Each row of a before or after table is a point. One or more steps were done to the points. Then noise was added and the rows were shuffled. The steps act on how far a point lies along the listed directions, d1 being the first. Write out the steps. A step turns or swaps two directions, mirrors them in a line or flattens them onto one, adds a multiple of one to another, or multiplies one. Angles are multiples of 10 degrees, from the lower direction toward the higher: turns from -170 to 170, lines from 10 to 170 but not 90. Use the fewest steps. Two steps may share a direction if one is a turn and the other turns, adds or multiplies; they go together, in the order done. Otherwise the lowest direction goes first.
In the rows, zero is written as 128.

Directions:
(1): [136 140 182]
(2): [ 78 155 130]
(3): [103  80 143]
Before (13 x 3)
[[124 135 130]
 [148  99 146]
 [143 135  97]
 [146  60 145]
 [158 116 109]
 [150 138 143]
 [115  36 159]
 [141 122 137]
 [201  97  78]
 [178 105 128]
 [135  57 152]
 [ 94  79 137]
 [128 148 101]]
After (13 x 3)
[[ 80  25 176]
 [ 99  58 170]
 [136 130 143]
 [130 154 102]
 [ 86  60 138]
 [128 135 119]
 [133 147 108]
 [106  69 170]
 [129 106 154]
 [146 144 144]
 [136 128 145]
 [130 132 125]
 [132 153  95]]
Steps: flatten d1 and d2 onto the line at 160 degrees; multiply d3 by 1.3

Directions:
(1): [135 138 151 153 150  78  88  94  78]
(2): [191 121  72 106 135  96 154 114 123]
(3): [162 139 179 149 155 146 190 131 111]
(4): [ 88  91 118 112 146 144 158  60 118]
(5): [114 137 107 182 174 104 136 124 185]
(6): [ 95 181  95 154  91 119 165 127  96]
Before (13 x 9)
[[118 134 142 147 125 177 144 133 138]
 [162 134 151 156 161 144 117 177 182]
 [111 118 109 173 172 131 170  93 121]
 [137 170 120 144  89 132 102 176 136]
 [168 159 119 183 132  90 149 170 135]
 [104 112  85 151 128 111 110 114 145]
 [157 107  57 140 159 104 196  88 140]
 [132  86 129  73 143 166 171  75 104]
 [177 148 135 133 173  82 131 159 154]
 [120 149 117 105  94 123  84 159  96]
 [191 131  72 110 120  83 164 143  97]
 [142 177 153 186 155 124 121 172 134]
 [135 118 160  75 110 144 158 111  65]]
After (13 x 9)
[[186 178 154 159 140 130 112 204 137]
 [114  84 127 139 169 149 164  71 106]
 [174 150 160 162 156 141 107 197 183]
 [163 182 130 146  84 123  87 208 141]
 [188 152 155 131 166  81 112 177 149]
 [164 138 113 133 124  78 124 146  77]
 [110  92  97 128 121 122 103 105 136]
 [128 163 103 115  94 116  90 172 105]
 [ 75  88 125 103 162 164 183  38 102]
 [ 99 138 134 112 119 134 184  99  75]
 [125 126 140 142 121 180 148 133 138]
 [198 153 147 160 119  98 113 196 121]
 [126  82 119 130 172 114 156  59 103]]
Steps: flatten d1 and d2 onto the line at 40 degrees; multiply d4 by 1.6; flatten d5 and d6 onto the line at 130 degrees

Directions:
(1): [ 67 100  99 123 140 124 147  96 176 172 144 117 186 122]
(2): [107 173 127 141  97 147 132 147  78 117  93 143 208 120]
(3): [130 178  98 102  79  99 125  87 137 101 140  61 120 112]
Before (11 x 14)
[[126 135 113 131  96 134 142 122 136 142 117 136 196 115]
 [119  82 104 103 151  81 121  51 206 153 160  99  51 136]
 [131 185 103 126  66 117 118 110 103  63 109  79 116 111]
 [159 123 137 123 112 123 115 139 155 119 122 127  89 115]
 [122 176  97 126  87 118 138 114 139 143 150  80 134 126]
 [194  93 171 136 153 139 126 146 121 129 124 151  37 136]
 [ 90  86  96 127 176 123 149 108 177 152 161 127 117 129]
 [ 70 136  93 115 133 125 147  94 149 133 128 114 177 130]
 [104  77  91 101 162 107 152  61 233 184 171  73  79 131]
 [203 222 133  97  56  87 103 117  74  46 141  47  32 110]
 [155 147 140 112 105 106 121  96 125  81 139  69  80 141]]
After (11 x 14)
[[185 212 159 128  76 122 109 164  31  60 105 114  93 117]
 [116 172 108 137  95 133 140 132 122 149 139 105 161 130]
 [ 70 137  92 114 133 128 147  95 146 131 127 116 181 133]
 [ 86  84 101 133 180 128 151 116 169 154 154 140 128 132]
 [192  93 174 137 158 142 125 148 119 130 122 155  40 135]
 [106  72 126 132 170 118 125  96 167 168 129 161 108 144]
 [130 140 110 124  93 126 141 112 145 140 124 122 183 113]
 [ 94  71 115 130 180 140 159 104 195 198 138 134 137 136]
 [145 139 158 132 118 132 123 127  98  89 116 114 120 146]
 [121 179 113 137  76 135 119 129  88  66  94 108 144 113]
 [157 117 142 130 120 134 117 151 145 121 115 140 105 118]]
Steps: flatten d2 and d3 onto the line at 40 degrees

Directions:
(1): [103 168 125 138 113 119 131 176 115 111 104 112 100 100 120 110 190  87
 125  96 175 109 138  43 132 107 129 216 145 130 116 155]
(2): [135 102 166  87 175 156 122 125 149 159 107 114 124  86  71  88 108 138
  73 190 154 169 138 101 113  86 145 138  62 100 109 136]
(3): [115 116  76 135 143 162 184  94 133  89 106 152  91 123 176 122 124 135
 172 125  98 192  78  92 105 111 136 162  97  98 130  63]
Before (8 x 32)
[[139 134  98 132 127 130 146 120 129 104 125 156  98 148 139 134 130 119
  149 115 102 107 109 120 138 128 121 148 146 122 136 129]
 [109 178  98 161 108 105 154 152 115 101 143 127 113 130 164 143 158 121
  167  77 130 121 106  96 130 123 104 182 192 151 161 129]
 [118 173 121 159 113 105 109 201 109 114 129 117  94  91 140 138 207  70
  150  80 166  83 136  48 160 115 113 221 169 137 134 178]
 [118 171 187 143 110  65  65 219  90 154 130  84 152 101  87 148 164  94
   90 132 187  31 200 128 170 138 111 149 174 167 129 233]
 [111 104  40 149 131 170 209  72 121  81 115 156 100 141 190 142 117 167
  193 103  82 213  72 130 103 126 134 120  94 102 137  37]
 [106 177 116 152  72  94 149 159 109  85 112 113 105 127 160 126 204  83
  164  63 151  90 115  76 143 125 111 202 207 124 128 125]
 [124 147 106 122 105 111 116 133 140 129 133 127 122 134 133 151 127 115
  146 122 129 111 135 147 138 152 121 127 154 148 140 135]
 [149 101 167 129 150 123 121 161 127 144 115 112 137 116  86 116 125 134
   94 146 135 143 118 132 132 126 121 132  85 113 137 133]]
After (8 x 32)
[[118 168  98 172  95  93 143 133 113 106 168 134 139 160 181 167 134 140
  181  72 103 107 106 154 137 151  99 130 215 164 173 125]
 [125 161 118 156  61  81 131 131 109  98 146 127 139 166 176 159 163 113
  174  65 115  70 116 163 151 162 102 118 227 144 146 122]
 [113 109  36 155 123 163 207  72 120  76 119 160 104 147 198 152 115 167
  203  93  73 208  70 137 104 133 131 111 104 103 141  38]
 [121 170 189 144 107  60  61 210  90 159 138  87 159 109  90 153 155  99
   91 137 179  25 203 149 172 147 109 130 174 168 131 232]
 [148  95 175 121 160 129 121 163 131 151 110 110 132 102  70 101 127 136
   82 160 145 154 119 121 127 114 124 141  68 105 131 138]
 [122 155  99 129  98 107 118 135 136 121 136 130 120 140 145 158 136 113
  157 107 127 104 135 152 140 159 116 129 166 152 143 133]
 [142 133  94 139 119 125 146 117 127 103 134 159 105 157 147 143 126 120
  154 111  92  99 108 137 140 139 117 134 157 127 143 129]
 [143 145 133 156 112  98  89 168 118 138 163 127 133 126 144 166 157 103
  151  99 127  73 142 146 163 149 107 127 176 149 150 176]]
Steps: flatten d1 and d3 onto the line at 110 degrees; multiply d2 by 1.6

Directions:
(1): [143 137 110  94 116 122 140 113 179 120 152  44 147 119 105 107 149 179
  80 169 174 106  97 118  94 161  96  71 123 175 145 190 149 100 140 154
 133 179 104 119 124 102 136  96 102 176 138 165 107 128 132 204 164 162
 119 138 125 107  64  59 113 109 119 130]
(2): [103 150 111 132 139  78  60 163 154 107 165 137 168 121 132 189  90  91
  90  98 141  92 106  75  85 109 147 136 129  82 116 142 105  80 140  95
 125  86 142 170 155 108 137 133  56 104 129 166 163 127 131 104 187 137
 182  91 152  98 107 117 159 124  89  61]
(3): [120 148 112 110 138  72 139  85 104 213  92 176 164 127 172 133 188 155
  84  97 164  82 154 142  76 110 125  96 102 145 124 141  80 128 146  74
 163 134 120 130  66 100 103 129 128 140 101 132 145 197 119 142 100 100
 126 160 168  99 168 125 138 177 181 119]
(4): [112 149 111 133 178 157 111  64 104 178 113 110  85 166 169  81  72 122
 145 146 169 133 123 118 123 162 131 150 137 153  63 167 201 142 147  71
  90 144 152 109 137 162 126 135 100 142  82  93 119 171 126 120 192 123
 153 128 177 115 164 142 125  76  69 141]
(5): [140 137  83  96 108 151 117 136 101 126 157  72 158 179 166 141 128 125
  88 107 120 157  98 136 130 104  55  70 136 190 106  76 105 188 127 109
  68  82 149 137 116  94 158 139 124 104  86 131 135  95 177 108  77 101
 137  73 176 134  87 151  82 139 119 155]
Before (8 x 64)
[[135 140 111  99  87 153 167 136 130 118 137  71 140 141 136 102 168 132
  124 129 105 181 124 156 163 126  93  79 117 194 152  97 108 180 131 162
  132 128 120 125 103 121 141 120 182 130 118 120 106  89 134 128  49 116
   98 112 116 158 107 123  98 136 172 192]
 [106 121 153 154 114 114  98 189 142  62 149 163 149  96 101 184 125  92
  128 117 115 119 129 119 121 112 157 151 115  65 165 110 100 113 112 150
  144  94 129 156 146 126 135 132 127 105 155 152 153 101 125 115 141 137
  137 120 102 123 122 141 153 130 129  86]
 [162  92 103  99 106 155 184 107  91 150 114 129 138 155 165 105 200 155
  126 107 115 135 150 174 154 115  97  87 121 187 136  78  75 191 125 142
  111 121 116 106  88 100 131 129 190 116 118 109 124 141 166 127   7  79
   89 137 151 154 130 151  74 189 192 157]
 [140 155 116 123 111 158 109 148 109 100 139 120 135 157 158 151 102  91
  127  96 100 140 111 126 165 114 101 145 142 142 105  81 114 160 148  96
   85  73 150 143 136 138 160 135 121  80 106 118 135 101 157  69  81 105
  146  77 172 142 118 165 105 132 103 148]
 [ 94 149 116 132 173 104  70 119 144 114 154 107 142 150 145 138  58  84
  117 135 140 111  82  78 101 116 143 147 162 111  92 150 156  94 128  74
   79 109 155 140 182 137 133 144  54 116 105 124 147 122 140 116 214 170
  189  89 164 106 107 135 143  92  60  85]
 [126 119 159 144 140 153  97 166 137  62 148 148 107 102  84 151  59  89
  143 127  89 153 104 110 160 133 175 166 148  70 151 119 161  91 120 149
  124 114 154 162 179 135 144 125 104 113 166 137 128  99 109  98 176 137
  145  96  93 124 126 143 153 111  97  96]
 [109 136 131 140 136 117 115 150 128 101 132 160 137 134 115 142 100  84
  130 126 116 124 120 120 119 112 155 160 125  72 115 125 132 112 117 115
  128 107 145 143 156 141 140 149  94 116 136 123 142 133 137  89 142 143
  161 118 131 138 137 139 149 108 115 111]
 [157 124 126  96  88 138 131 143 133 112 146  99 161 126 117 161 153 127
   95 105 107 154 112 141 124 111  74  80 132 148 147  67  84 151 133 155
  116 108 128 128 126  75 148 125 146 113 147 144 137  94 166 124  78 113
  117  85 128 141 120 143 106 151 172 125]]
After (8 x 64)
[[135 148 130 136 107 150 124 152  70 123 107 188 136 155 174 162 129  77
  145  63  73 146 143 149 176  84 114 162 135 125 110  36  74 183 141  82
  103  47 152 143 111 139 149 154 159  55 101  97 150 112 153  36  22  77
  137  88 173 155 164 207 113 173 147 155]
 [ 94 150 121 132 149  97  95 119 118 151 128 158 157 126 158 157 133 114
   92 112 174  89 131 119  71 125 141 123 105 112 120 151 115 124 140  79
  135 109 136 146 107 117 123 132 100 128 101 139 156 171 130 129 163 117
  151 133 172  89 152 138 148 128 123  90]
 [111 138 123 126 126  99 119 149 129 111 133 155 159 135 120 152 129  97
  102 119 121 111 120 125 102 102 140 133 116  84 124 120 105 115 120 111
  136 106 140 147 135 121 141 145  92 116 132 137 145 140 141 102 121 135
  157 118 141 133 128 127 145 128 138 111]
 [145  90 120 141 154 212 172  74  62 158  93 148  59 177 179  62 116 114
  206 124 108 172 161 171 200 142 135 168 143 162  83  83 158 212 123 117
   77 119 142  85 130 170 127 151 193 107  99  50 112 151 151  80  62  76
  106 136 155 171 192 196  81 129 131 178]
 [114 128 123 117 114  76  91 186 153  72 169 119 197 123 116 189 127  94
   87 105  91 111  87  97 103  67 121 106 149 100 160  91  63  97 108 127
  111  79 132 163 160  90 139 142  92  96 143 158 161  73 154 120 121 162
  161  80 126 122  67 128 134 159 133  84]
 [132 138 120 114 138 157 125  76  75 189 102 143 119 162 175 123 121 111
  127  97 129 159 140 150 129 119  93 120 132 155  87  71 124 186 148  83
   96 108 154 110 113 113 131 146 148 109  95  89 139 154 156  84  96  82
  132  96 177 138 202 190 109 131 151 143]
 [119 147 121 120 122 155 166  90  89 177  98 126 110 155 175  78 152 119
  158 117 116 177 155 166 170 133 125 119 115 181 115 101 130 195 141 112
  136 129 132 111  89 152 118 135 188 124  92  80 112 139 117  98  62  92
  108 133 142 155 180 161 112 134 168 196]
 [128 143 133 108 133  78 112 134 129 145 122 178 176  95 125 172 150 131
   64  93 133  94 123 124  88 104 151  99 115 102 167 133  85  85 139 103
  168 122 135 172 101  81 123 115  98 131 144 166 149 162 107 134 132 113
  137 127 134  87 137 115 155 176 165  80]]
Steps: add -1 times d5 to d1; turn d2 and d5 by 20 degrees; turn d3 and d4 by 140 degrees
